Rows are points. Two turns around zero, p and q, are shown by what they do to some points. Write where each new point lands after one turn and then the other. Backwards means that the second turn is done in reverse. Each puzzle has new turns, and all numbers are rounded.

Turn p:
15 -35 => 7 37
3 -7 => 1 7
-3 24 => -11 -22
-11 -30 => 26 19
-4 48 => -24 -42
Turn q:
-9 -30 => 3 -31
25 36 => 9 43
-17 -6 => -13 -12
Where do these land?
p, then q: 32 44 => -40 -37
q, then p backwards: -14 -9 => 0 17
p, then q: 0 -4 => 1 4
q, then p backwards: -12 -43 => -29 34
q, then p: -5 12 => 3 -13

Turn p:
39 8 -31 -3 => 41 -21 14 17
2 8 14 -13 => -10 0 18 -5
-11 2 -5 -20 => 6 14 9 -15
-3 13 -5 8 => 1 9 1 14
-26 -32 27 28 => -38 -3 -41 -10
Turn q:
12 25 17 8 => 25 -12 9 -17
15 -39 -28 -8 => -12 39 -20 23
-28 6 14 6 => -12 -26 15 3
25 -34 -13 -20 => 3 28 -34 20
-21 9 11 -9 => -11 -24 0 -5
-18 27 -3 -2 => -12 -15 10 -24
15 6 2 25 => 20 10 20 -1
Where do these land?
q, then p: 4 29 9 13 => -6 -19 17 -20
q, then p: 1 -11 11 -12 => 12 -3 -15 5
q, then p: -1 29 -28 -23 => 17 27 22 -27
p, then q: 15 2 -5 7 => 7 9 5 12
q, then p: -19 -48 13 15 => -23 0 -39 32

Turn p:
-7 -11 14 1 -3 -3 -10 4 => 9 5 11 4 1 -14 9 2
2 1 -8 -6 7 11 -3 10 => -8 3 7 -3 -8 2 -10 -9
-3 -1 -2 -8 3 0 2 13 => 3 6 5 -9 -1 -1 -7 -8
-11 6 -11 -3 -8 2 2 -5 => -8 -8 -7 -4 10 -6 -7 -2
5 5 19 1 4 -7 -10 6 => 13 -3 13 -3 -10 0 9 9
2 3 -10 19 -8 2 9 -7 => -9 -5 -6 9 15 14 4 2
9 -1 -1 9 -5 -9 -7 -15 => 2 -3 -7 12 2 3 2 18
2 0 5 -4 11 0 -1 0 => 0 4 1 -5 -11 0 3 1
-1 0 5 -7 5 12 5 4 => -2 0 1 -3 -9 -1 2 -13
-12 0 -16 -7 9 5 12 6 => -13 8 -6 -15 4 0 -8 -13
15 -1 4 6 -14 -13 1 -14 => 14 -6 -12 14 5 7 2 14
Turn q:
12 7 -7 2 -5 1 1 2 => 4 -3 6 -9 0 2 10 -6
-5 27 -5 2 -3 0 -7 9 => 2 -10 10 0 23 2 2 -14
-8 -8 -4 4 -4 -2 4 4 => -2 6 -3 -3 -4 -3 -10 -6
-2 -9 21 1 -2 8 -8 -23 => 19 4 -11 14 -3 4 -3 22
-3 -11 -8 -9 2 3 7 8 => -14 12 4 -2 -7 0 -2 -2
-6 19 6 -2 -3 -6 -1 -11 => 8 -6 0 -1 20 -6 0 8
9 -10 -3 -4 0 -6 -3 7 => -6 -4 7 -5 -13 3 -1 1
-5 -7 -7 2 9 -1 1 -1 => -6 2 -1 6 -6 -9 -1 -3
8 -8 7 4 5 2 6 5 => -5 -2 -10 -1 -10 7 4 1
Where do these land?
p, then q: -6 5 -4 -10 -3 7 4 -5 => 2 3 7 0 -6 -11 -7 4
q, then p backwards: -4 2 6 -1 7 3 -1 -3 => 2 -4 -2 5 -5 0 -1 -7
q, then p: -1 7 -3 -6 -9 -7 3 48 => -20 -6 -8 4 -15 -39 14 -8
q, then p: -6 -2 -6 2 1 -11 2 -7 => 8 5 1 -4 3 -3 -5 11
q, then p: -3 -7 -6 6 6 5 0 1 => -1 -7 -5 3 9 1 2 6
q, then p: 17 -2 1 6 -1 7 1 -6 => 6 -3 -9 5 2 10 -5 -12
p, then q: 2 1 -3 6 2 2 -17 -7 => -3 -5 -6 0 0 7 -14 -9
q, then p: -6 -1 7 4 -11 4 4 -6 => -5 -3 3 0 -8 7 -11 4
q, then p: -1 6 7 1 6 7 6 -1 => -10 4 -2 -5 3 7 0 -3
p, then q: 7 6 0 1 -1 -4 4 -6 => -1 6 4 0 -6 3 3 -7
p, then q: 1 -13 0 -9 2 -14 -6 -8 => -3 -14 10 -11 4 0 3 -10
